Each row is a point. The last column is the point's height on a tilted bowl or saddle (a function of degree 2), plus a little noise. Count its main directions that bend up, bend down and stay straight.
(in the rows, 128 means zero)

Points, 12 rows:
[[102  68 104]
 [ 93 141 119]
 [113 126 128]
 [207  56  22]
 [123 169 116]
 [156 118 121]
 [116 117 128]
 [107 171 110]
 [143  46  71]
 [ 95 131 122]
 [136 117 127]
 [125 157 123]]
Directions: 0 up, 2 down, 0 straight

Points, 16 rows:
[[ 58  97  27 233]
 [187 129 173 163]
 [110 136 167 142]
 [125 127  77 142]
 [121 138  71 147]
 [ 51 151 174 197]
 [133 112 170 137]
 [123 112 139 126]
 [ 76  95 145 155]
 [137 159 116 135]
 [154  67  81 164]
 [123 117 127 126]
 [145 151 157 140]
 [151  68 139 142]
 [126 138 101 131]
 [ 80 123 165 157]]
Directions: 3 up, 0 down, 0 straight

Points:
[[ 85 119 173  94]
 [144  91 139 118]
 [153 192 114 119]
 [116 209 159 188]
 [119 157  51 138]
 [100 137 130  77]
 [147 198 115 127]
 [106 130  83  89]
 [182 100 125 163]
 [183 139  91 125]
 [148 128  95 100]
 [121 140  99  84]
 [ 62 148 168 113]
 [194 129 155 189]
 [109  83 108  76]]
Directions: 2 up, 0 down, 1 straight

Points (15 x 4):
[[ 95 118  92 117]
 [199 101  93 115]
 [120  93 143 157]
 [112 123 139 130]
 [ 87  72  75 131]
 [137 143 144 122]
 [161  65 180 198]
 [ 93 180 145 111]
 [127  68 164 204]
 [127 158  80 145]
 [ 88 154  99 111]
 [ 31 154  95  45]
 [134 119 119 130]
 [114 119  89 127]
 [165  96 157 141]]
Directions: 1 up, 1 down, 1 straight

Points:
[[ 16 138 198 166 112]
 [176 145  83  98 145]
 [159 112 157 130 126]
 [ 29 162 108 117  96]
 [122  85  72 143  97]
 [ 70  94 101 148  89]
 [173 105  82 151 115]
 [162 144 153 119 125]
 [158 121 107  91 137]
 [133  72 158 110 116]
 [145 179 184 133 109]
 [180 127 141 113 116]
 [123 154  75 146 149]
 [127 180 149 163 118]
 [113  89  98 115 117]
 [ 93 119  96 144 124]
 [164 104 135  99 120]
 [ 72 158  96 131 126]
 [ 99 117 162 111 149]
 [147  84 205 123 141]
 [163 135  57  91 167]
 [147 139 115 139 138]
 [180 234 177 144   7]
 [114 131 103 125 142]
 [105 120 147 129 141]]
Directions: 1 up, 2 down, 1 straight

Points, 22 rows:
[[ 29 178  81  95  29]
 [128 112 106 110 124]
 [150  95 121 127 116]
 [118 147 187  86  93]
 [ 76 157 166 203  85]
 [170 139 142 121 116]
 [146  91 129 146 112]
 [ 76 144 138 106 105]
 [ 82 101 134 179 108]
 [ 63 126  73  95  77]
 [ 85 124 177 126  98]
 [109  75 127 162 105]
 [141 106 150  41  92]
 [ 80 111 158 160 105]
 [148 149 177 141 103]
 [127  66  78  43  58]
 [128 180 103  76 104]
 [ 87 137  87 136 113]
 [131 158 154 126 119]
 [ 82 113 155 100 100]
 [149  67 144 151  90]
 [113 114 140 131 124]]
Directions: 0 up, 4 down, 0 straight

Points:
[[104 110  54 105 102]
 [149  98 174 145 117]
 [149 178 132 123 107]
 [130 123 132 123 100]
 [195  90 100  89  79]
 [130 157 146  65 166]
 [102 103 147 138 106]
 [170 124 122 100 104]
 [ 74 118 126 126 123]
 [ 82 100 160  85 117]
 [121 147 156 109 114]
 [104  80  23  83  98]
 [151 158  61 116  48]
 [187 137  97 134  59]
 [108 156 109 149 101]
 [139 163 143 112 115]
 [ 40 127 112 192 195]
 [112 121 151 126 103]
 [ 94 173  91 108 126]
 [ 74 141  94  70 175]
 [ 97  93  76 104 116]
 [100  91 186 212 163]]
Directions: 2 up, 1 down, 1 straight

Points, 45 rows:
[[133  83  67  87 103 167  65]
 [157 138 121 118  85 124 112]
 [134 133 119 192  84 102 103]
 [155 192  80 103 135 158  77]
 [120 108 129 107 102 119 120]
 [167 154  81 148 127 128 102]
 [133 141 144  68 181 159 128]
 [ 94 110  48 140 122  68 106]
 [142 121 138  81 124 117 141]
 [150 166 143 114 151  69 103]
 [139 139 107 100 148 135 119]
 [171 137 187 120 136 141 132]
 [157  88 127 129  86 121 107]
 [170  64 164 150 169 158  88]
 [247 113 165 141 124 131 119]
 [139  50 114 116  84 109  82]
 [ 43 123  85 108 124  84 112]
 [142 117 156  96  92 160 124]
 [104  69 123  83 124  94  97]
 [148 123 162 183 150 140 101]
 [176 118 190 118  92 155 121]
 [173 135 131 152 134 140 117]
 [159 125 124 117 143  98 120]
 [ 56 166 183  79 118  67 138]
 [120 151  81  83 147 155  89]
 [179  86 102 196 173  85 109]
 [133 140 101 129 161 157 103]
 [ 83  68 177 185  85 100  83]
 [158 105 168  92  80 130 128]
 [198 165  85 142 130 146  94]
 [114 161 204 127 138 161 106]
 [127 163 157  35 103 181 168]
 [127 149 193  81  78 128 144]
 [127 131  88 163 159 191  85]
 [ 81 117 137 122 134 155 111]
 [ 62 144 142  87 141  62 123]
 [138 112 123 146 122 193  92]
 [ 99  93  89 147 161 136 118]
 [138 212  91  57 118 105  92]
 [189 131  47  47 183  58   7]
 [127  99 131 127 131 163 111]
 [ 51 139 196 129 162 137 106]
 [149 169 131 131 149  91 105]
 [147 170  98 148 101 120  94]
 [ 99  61  93 101  77 106  71]]
Directions: 1 up, 4 down, 1 straight

Points (41 x 7):
[[121 126 159 135 239  94 136]
 [ 96 164 117 162  68  16  28]
 [115 149 151  91  93  92  93]
 [135 208 106 124 139 112  55]
 [121 103 160 159  84  94 127]
 [119 159 114  84  76  66  56]
 [202  91 101  81  95 102 137]
 [134 157 157 153 164 152 129]
 [181 162 208 185 173 154 130]
 [ 63  94  86 164 102 111 166]
 [ 90 140 162 111 135 223  88]
 [115 105 135 163 148 121 164]
 [167 119 151 149 158 123 147]
 [125 137  86 150 154 183  98]
 [149 120  84 131 119  73 114]
 [ 89 153 161 169  99  98 120]
 [107 143 102 182 156 127 140]
 [151 101 122  94 163 167 132]
 [111  49 145 168 123 173 113]
 [ 64 199 180  83  90 177  29]
 [116 109 116  71 150  83  99]
 [150 110  99 167 138 132 137]
 [166 109 107 132  87 151 146]
 [113 173 114 127 132 143 105]
 [123 149 154 161 150  98 149]
 [128  83  99  92 180  83  98]
 [169  81  88 133 170 147 107]
 [156  30 208  98 125 108  83]
 [139  84 203  55 103 111 101]
 [147 125 178 135  94 126 124]
 [160 113 116  96  86 153 166]
 [152  95 148 126 112  45 102]
 [ 96 116 184 145 122 120 145]
 [101 138 176  99 154  93 113]
 [117 135 116 128  34 143 114]
 [124  90 171 130 119 172 131]
 [101 203 102 103  97 130  57]
 [116 108 189 161 126  91 155]
 [ 90  87 116 165  99 103 162]
 [133 111 109  44 132 126 134]
 [127 128  80 131 110 147 137]]
Directions: 1 up, 4 down, 1 straight

Points, 40 rows:
[[ 46 172  81 115 127 159  72]
 [115 124  92  78 129 147  95]
 [ 98 112 136 119 123 145 128]
 [ 70  89 152 126  96 111 104]
 [153 199 164  87 103  93 206]
 [129 132  81 152  88 137 146]
 [154 129 130 102  90 168 161]
 [110  85 136  39 117 121 114]
 [113 136 162 146 163 194 141]
 [132 141 152  84 115 138 145]
 [114 124 196 185  94 125  77]
 [174  95 135 163  63 144 140]
 [128 128 111 105 114 142 126]
 [111  87 142 112 127 182 150]
 [122 102 115 135 106 179 155]
 [114 148 136 148 106  76 150]
 [137 147 139 131 199 101 145]
 [102 162 171 136 142  74 151]
 [131 138 107 200  46 158 209]
 [ 76 180 217  90 157 162 152]
 [153 152 143 145 143 122 127]
 [135 132 108 217  97  72 169]
 [121 118 107 170 115 140 143]
 [127 126 186  75  73 119 127]
 [104 105  94 161 136 145 146]
 [117 119 134 172 146  71 141]
 [ 99 130 111 225 161 164 151]
 [107 193  69 181  90 144 178]
 [ 58 184 160 216 108 120 204]
 [ 94 160 162 141 177 160 156]
 [ 67 128 176 108 135 133  88]
 [124 169 130 169  62 167 196]
 [126 182 158 111 208 157 200]
 [ 72 198  92 110 170 141 107]
 [107 154  91 179 128 167 144]
 [169 198 109 141  84 121 168]
 [178 145 156 143 122 149 122]
 [ 93 110 105  76 108  60  88]
 [126 144 169 114 142  46 135]
 [178 124 142 114 216 108 119]]
Directions: 3 up, 2 down, 1 straight

Points (61 x 9):
[[146  46 165  59  98 188 141 147 128]
 [ 86 173  67 102 120 112 113 164 195]
 [155 175 143  57  77 162  71 130 138]
 [137  81  98  92 151 111 124 139 122]
 [127 116 149 162 140  88 119 165  88]
 [119 175 164 180 159 116 137  83 108]
 [237  77  82 107  84 109 139 131  76]
 [ 88 115  98 109  72  71 199  47 146]
 [149  75 143 161 148  97 175 119 119]
 [ 90 120 179 163  77 173 112 114 125]
 [120  97 131 126 131 154 139 160 143]
 [ 52  68 212 123 118 133  99 124  84]
 [188 156 137 103  70 144 106 159 124]
 [144 163 126  94 147  98  85  68 163]
 [ 78 147 141  95  69 129  44  81 176]
 [189  88  99  87  80 155 148 108 119]
 [135 139 117 137  93  84 144 114 121]
 [220 108 133 164 140  58 159 137  50]
 [ 94 135 188 127 146  83 100 163  86]
 [146 118 119 197 129 210  76  68 156]
 [128 103 243 107 159  82 112 128  69]
 [124 153  98 121 168 125 100 215 204]
 [ 89  70 124 120  83 126 127  86 132]
 [106 138 110 135 136 132  69 159 163]
 [155 133 120 135 110 122 186 113 157]
 [ 89  68  97  79  38 101 160  75 134]
 [187  71  60 120  93 124  81 145  76]
 [148 174 226 162 186 122 128 156  48]
 [ 99 148 116 154  95 166  96  89 148]
 [135 159 158 145 141 122 136 159 119]
 [164 135 155 176 118 141 169 115 153]
 [183 121 142 150 141  89 163  81 127]
 [ 83 111 192 129  97  84 106 117  95]
 [107 148 124 155 134 156 167 158 165]
 [173 132 169 179 191 135   7 173  66]
 [120 180 186 123  94 214 139 138 107]
 [144 126 177 148 114 170 193  82 188]
 [116 134  95 100 146  81 133 125 131]
 [160 109 145 158  76  99 101 136 104]
 [ 94 180  89 170 123 153 120 142 178]
 [119  71 149 122 146 181 146 108 122]
 [114 120 123  46 158 123 134 156 177]
 [167 122 104 114 137  51 156 109 103]
 [106 167  65 122  60 118 151 157 152]
 [156 182 175 153 132 186 145 197 162]
 [112  60 146  79  94 149 189 120 178]
 [142 105 107 171 124 114  91 209 148]
 [ 64 159  77 143 149 151 101 119 178]
 [112 135 121 163  99 201 165 136 170]
 [127 152 115 129 139  53 145 153  93]
 [145 122 141 125 148 130  80 119 105]
 [162 144  92 186  93 127 160 120 151]
 [132 113 102 108 189  92  52 110 127]
 [119 205  67 147 142  87  91 115 177]
 [102 113  87 140 137 112 170 153 150]
 [130  93 135 169  99 108 130 143 118]
 [142 152  95 111 146 131  74 178 168]
 [117  93  91 144 106 129  93 155 143]
 [131 141 135 120 125 133 117 130 126]
 [155 132 137 151 133 180 175 148 168]
 [117 140 180 108  91 160 171 102 148]]
Directions: 3 up, 3 down, 2 straight

Points, 67 rows:
[[ 95 148 101 137  78 217 135 104  82]
 [110 117 122 151  81  98 121  73  93]
 [ 82 165 151  68 142 142  66 170  95]
 [ 90  86 134 105  86 155 165  79 105]
 [ 98 139 117 140 122  50 158 135 101]
 [125 115 128 126 125 105 106 124 122]
 [123 187 114  98 112 181 148 127 113]
 [208 117  93  89 121 106 135 111 104]
 [ 89 148 152 147  65 146 120  71  84]
 [ 77 105 103 138 124 145 184 164 114]
 [108 103 160 123 171 148 115 111 115]
 [ 95 132 114 124 173 113 103 171 113]
 [ 69 146 171 112 142 135  70 157  98]
 [ 73 134 178 150 138  71 103 109  87]
 [111 128 145 160 163 118 108 121 113]
 [185  89 120 102  96 164 136 225  96]
 [175 212 106 185 114 102 206 102  75]
 [109 153 113 138 122 108 179 106 116]
 [ 95  71 155 119 131 116 194 133 110]
 [123 138 168 171 101 134 116  50  82]
 [ 85 135 136 115  97 106 148  99 113]
 [ 69 168 199  83 155 141 175 140  99]
 [164 143 119 128 122 169 144 143 125]
 [ 84 104 141 129  94 146  51 153  89]
 [ 83 122 131  77 124 115 115 116 116]
 [181 161 150 112 113 112 101  78 101]
 [103 143 108  96 207 161 183  92  95]
 [214  98 161 147  52 134 150 150  79]
 [207  46  81 109  74 126 132 131  71]
 [170 146 102 110 167 125 156 189 120]
 [ 93  83 162 148 135 141 150 120 114]
 [134 128 104 162 149 184 150  56  83]
 [136 188  79 206 182 216 127 117  40]
 [117 136  87 203 120 144  51  55  24]
 [118 131  82  78 177 128  51  62  61]
 [127 115 109 129  76 152 172 201 113]
 [148 157  84 104 114 139 119 138 118]
 [139 149  97 170 112 123 104 135 104]
 [129 159 162 136 117 245 112 136  81]
 [107  86 124 170 132 120  95 121  98]
 [125 106 130 183 112 162 160 212 101]
 [151 129  98 144  44 125  91 107  79]
 [122 157 192 151 131  50 158 173  96]
 [158 113  83  85  92  70 196 159  97]
 [152 163 121  63 154 131  95 219 101]
 [134 141 155 162 133  79 127 183 113]
 [ 62 152 202 114 132 127 143 112 100]
 [ 94 126  88 137 201 181 143  61  72]
 [130 153 113 164 207 131 146 147 107]
 [157 115 143 118 144 138 112 123 125]
 [ 66 147 120  86  82  84 120  63  72]
 [ 67 106 139 114 109 135 124 166 117]
 [108 121  43 101 148 113 164  82  85]
 [ 35 121 130 104 112 170 131 143 102]
 [ 87 107  99 150 158  86 166 128 103]
 [150 132 117 120 185  89 129  76 102]
 [ 97 106 161 138 111 136 157 113 120]
 [131  93 119 140 175  57  97 162  90]
 [168 148  93  70 135 108 106 130 111]
 [161  56  46 129 109 128  95 173  72]
 [214 135 146  71  72  93 231 173  73]
 [157 148 102 168 184 134 111 131 102]
 [145 189 155 173 106 172 100 160  92]
 [107  83 171 121 146 139 104 101 109]
 [118 119 156 146  70 111 159 129 114]
 [140 123 100  58  86 147 103  93 105]
 [111 116  90 144 149 193 128  74  87]]
Directions: 0 up, 8 down, 0 straight

Points (72 x 9):
[[134  93  91 139 139 134  98 169 104]
 [152 133 112 127 136 140 126  82 136]
 [ 81 168 119 108 171  91 183 212  40]
 [ 64 154 128  59  94  96 119 125  80]
 [ 88 181 149 135 175 101 135 179 105]
 [124  95  66 117 181 100  83 107 102]
 [145 167 123 192 159 107 169 138  79]
 [ 81 129 162 127 115  85 144 163  98]
 [ 64  52  92 137  99 157 158 160  98]
 [105 157 140 148 158 164 111 134 153]
 [127 116 132 192 167  88 120 161 103]
 [139 109 192 156 166 114 120  97 136]
 [103 152 105 113 139 142 165  89 140]
 [123 128 117 115 148 139 102 107 153]
 [103  99  81 103 174 135  70  89 116]
 [142 160 119 196 167 146 150 205  49]
 [189 112 112 187 141 101 137 129  91]
 [133 150 171 138 137 158  27 176 120]
 [150 134  43 156  77 120 143 116  85]
 [ 74  55 141 168 119 104 124 168  89]
 [165 168 181 148 146 119  87 125 130]
 [111 170 152 105 169 106 177 183  84]
 [198 109 134 154 120 125  37 116  88]
 [114 176 151 108 132 119  94 147 139]
 [126  67 106 176  99 139 173 169  97]
 [ 17 116 170 150 155  64 158  85  41]
 [ 95  74 141  91 160 135 202 135 106]
 [131 107  68  88 186 126 119 174  79]
 [146 124 128 108 106 156 163 179  98]
 [ 34 110  93 109 184 207 100 102 114]
 [105 113 172 191 155 146 119 121 128]
 [145 100 175 146 116 135 116  79 131]
 [ 96  89 149  74 168 113 140  82 133]
 [123 137 109 108  80 134 144 167 104]
 [157  66 187 165 137 145  39  61 103]
 [187 139 161 118 158 133 180 103  88]
 [126 116 125 114 170 151 108  71 148]
 [156  57 154 175  76 122 159 141  87]
 [182 139 103 130 125 102  80 126 104]
 [113 140 111  83 158 142 119 146 134]
 [ 98 116 144 145 182 145 169 102 132]
 [207  72 125  72 157  96 116 140 103]
 [ 79  64  81 142 191  64 121 155  77]
 [ 95 133 153 167  93 130 139 156 113]
 [120 120 153 128 159 152 102 147 150]
 [110  69 102 167  85  93 186 151 100]
 [100 103  78 142 140 201 133  28 113]
 [121 115  81 122 150 129 124 175 103]
 [119 139 184 206  95 173 113 181  71]
 [149 134 151 169 133 137 138 183  97]
 [ 73  89  84 120 127  64  92 115  82]
 [176 203 136  81 119 124  39  83  87]
 [194 158 105 159 132 112 129 136  84]
 [140 147 134 173 150  96 106 215  68]
 [108 172 120 159 176 177  79 138 133]
 [172 164 130 144  64  97 108 173  49]
 [122 152 200 161  94 121 180  53  46]
 [106 129 132 103 157 126 130 108 152]
 [ 94 170  57 148 153 188 193  85 112]
 [171 128 135  73 126 109 102  19  81]
 [163 131 158 158 192 110  86  84 129]
 [149  95 159 115 144 162 146 112 136]
 [ 69 173 151 120  85 102 100 168  83]
 [117  62 211  70 131 117 109  96 115]
 [117  54 138 163  56 123 140  99 103]
 [115  77  92 144 160 108 148 152 120]
 [152  57 135 101 147 141 119 117 136]
 [155 199 106 117 148  72  96 114  81]
 [128  53 117  83 120  88 110 120 123]
 [112 112 122 119 138 139 145 133 147]
 [144 176  72 115  86 123 108 115  90]
 [144 163 106  95  72 157 218 116  92]]
Directions: 0 up, 6 down, 2 straight
